Rows are points. The points of each table are mixes of a few directions, plus a little noise. Count the directions of each table, and those that both share. Where both have some left over, give the other angles between the two spaces (their principal angles), to ten degrees, smallest first.

First, 4 rows:
-0.17, -0.18
-0.20, -0.22
-0.22, -0.23
+0.61, +0.64
Second:
+0.25, -0.51
+0.09, -0.16
+0.03, -0.05
-0.37, +0.73
Directions: first 1, second 1, shared 0; angles 70

First (8 x 4):
+0.17, +0.02, +0.07, -0.24
-0.31, -0.04, -0.13, +0.46
-0.60, -0.07, -0.25, +0.87
+0.13, +0.01, +0.04, -0.17
-0.49, -0.06, -0.22, +0.71
+0.47, +0.07, +0.21, -0.68
+0.51, +0.06, +0.22, -0.75
+0.14, +0.01, +0.06, -0.20
Second:
-0.59, +0.25, -0.07, -0.07
+0.06, +0.34, -0.06, -0.08
-0.79, +0.66, -0.11, -0.17
+0.48, -0.40, -0.27, +0.11
+0.36, -0.15, +0.26, +0.04
+0.50, -0.65, +0.22, +0.17
Directions: first 1, second 3, shared 0; angles 50

First, 8 rows:
+0.32, -0.54, -0.48, +0.24, -0.27, +0.48, +0.24, +0.20
+0.43, +0.32, -0.25, +0.17, +0.48, +0.00, -0.10, -0.10
-0.13, +0.58, -0.28, +0.45, +0.16, -0.31, -0.59, -0.42
-0.05, +0.46, +0.30, -0.07, +0.20, -0.60, -0.05, -0.05
+0.36, +0.24, -0.46, -0.33, -0.02, +0.12, -0.07, +0.52
-0.72, -0.36, +1.03, -0.20, -0.29, -0.42, +0.35, -0.20
-0.25, -0.16, +0.37, +0.00, -0.11, -0.17, +0.15, -0.11
+0.04, -0.52, -0.22, -0.29, -0.15, +0.91, +0.09, +0.18
Second (8 x 8):
+0.15, -0.36, +0.05, +0.26, +0.09, -0.15, +0.13, +0.00
-0.40, -0.51, +0.32, -0.74, +0.14, +0.12, +0.67, -0.29
+0.13, +0.04, -0.01, +0.27, -0.04, -0.07, -0.10, +0.06
+0.54, +0.36, -0.65, +0.29, +0.37, +0.02, -0.53, +0.18
+0.26, +0.05, +0.05, +0.29, +0.05, -0.01, +0.03, +0.06
-0.44, +0.43, -0.25, -0.31, -0.29, +0.31, +0.57, -0.66
-0.61, +0.04, -0.29, -0.16, -0.43, -0.33, -1.13, +0.39
+0.36, -0.04, +0.79, +0.11, +0.12, +0.10, +0.36, +0.26
Directions: first 5, second 5, shared 3; angles 70, 80

First:
-0.47, -0.19, +0.49, +0.86, -0.37, +0.29, -0.21, -0.50, +0.21, -0.25, +0.82, +0.13
-0.20, -0.42, +0.62, +0.75, -0.57, +0.23, +0.00, -0.26, -0.33, -0.11, +0.16, +0.01
+0.60, +0.02, -0.47, -0.66, +0.52, -0.14, +0.26, +0.52, -0.34, +0.28, -0.49, -0.32
-0.20, -0.01, -0.35, -0.22, +0.26, +0.15, +0.21, -0.08, -0.01, -0.10, +0.56, -0.20
+0.33, +0.20, -0.03, -0.16, +0.12, -0.22, -0.18, +0.23, +0.16, +0.16, -0.49, +0.12
+0.30, -0.34, +0.03, +0.09, +0.10, +0.15, +0.25, +0.18, -0.51, +0.10, +0.04, -0.34
-0.44, +0.59, -0.14, -0.44, -0.20, -0.35, -0.30, -0.19, +0.70, -0.13, -0.44, +0.57
+0.62, +0.14, -0.54, -0.40, +0.85, -0.04, +0.03, +0.43, +0.07, +0.25, +0.17, -0.34
-0.53, +0.01, +0.38, +0.16, -0.71, -0.07, -0.06, -0.33, +0.05, -0.20, -0.34, +0.37
Second (10 x 12):
+0.73, -0.28, -0.20, -0.05, +0.01, -0.41, -0.26, +0.06, +0.43, +0.26, -0.52, +0.16
+0.72, -1.22, -0.58, -0.22, -0.26, -0.39, +0.26, -0.32, +0.09, +0.20, -0.24, -0.14
-0.68, +0.46, +0.32, +0.00, +0.11, +0.51, +0.35, +0.21, -0.75, -0.22, +0.37, -0.30
+0.02, -0.29, -0.11, -0.05, -0.08, +0.02, +0.16, -0.09, -0.13, -0.02, +0.05, -0.10
-0.82, +1.05, +0.57, +0.12, +0.23, +0.57, +0.08, +0.37, -0.58, -0.25, +0.33, -0.10
-0.52, -0.16, -0.10, +0.09, -0.25, +0.08, +0.05, -0.48, +0.26, -0.26, +0.58, +0.12
+0.01, -0.11, -0.09, +0.02, -0.05, -0.09, -0.10, -0.15, +0.26, +0.00, +0.05, +0.10
+0.54, -0.42, -0.28, +0.00, -0.09, -0.43, -0.26, -0.19, +0.62, +0.17, -0.29, +0.24
+0.38, -0.15, -0.10, -0.02, +0.00, -0.23, -0.13, +0.02, +0.28, +0.12, -0.25, +0.11
-0.37, +1.13, +0.60, +0.09, +0.39, +0.38, -0.12, +0.61, -0.45, -0.04, -0.12, -0.06
Directions: first 4, second 3, shared 2; angles 90
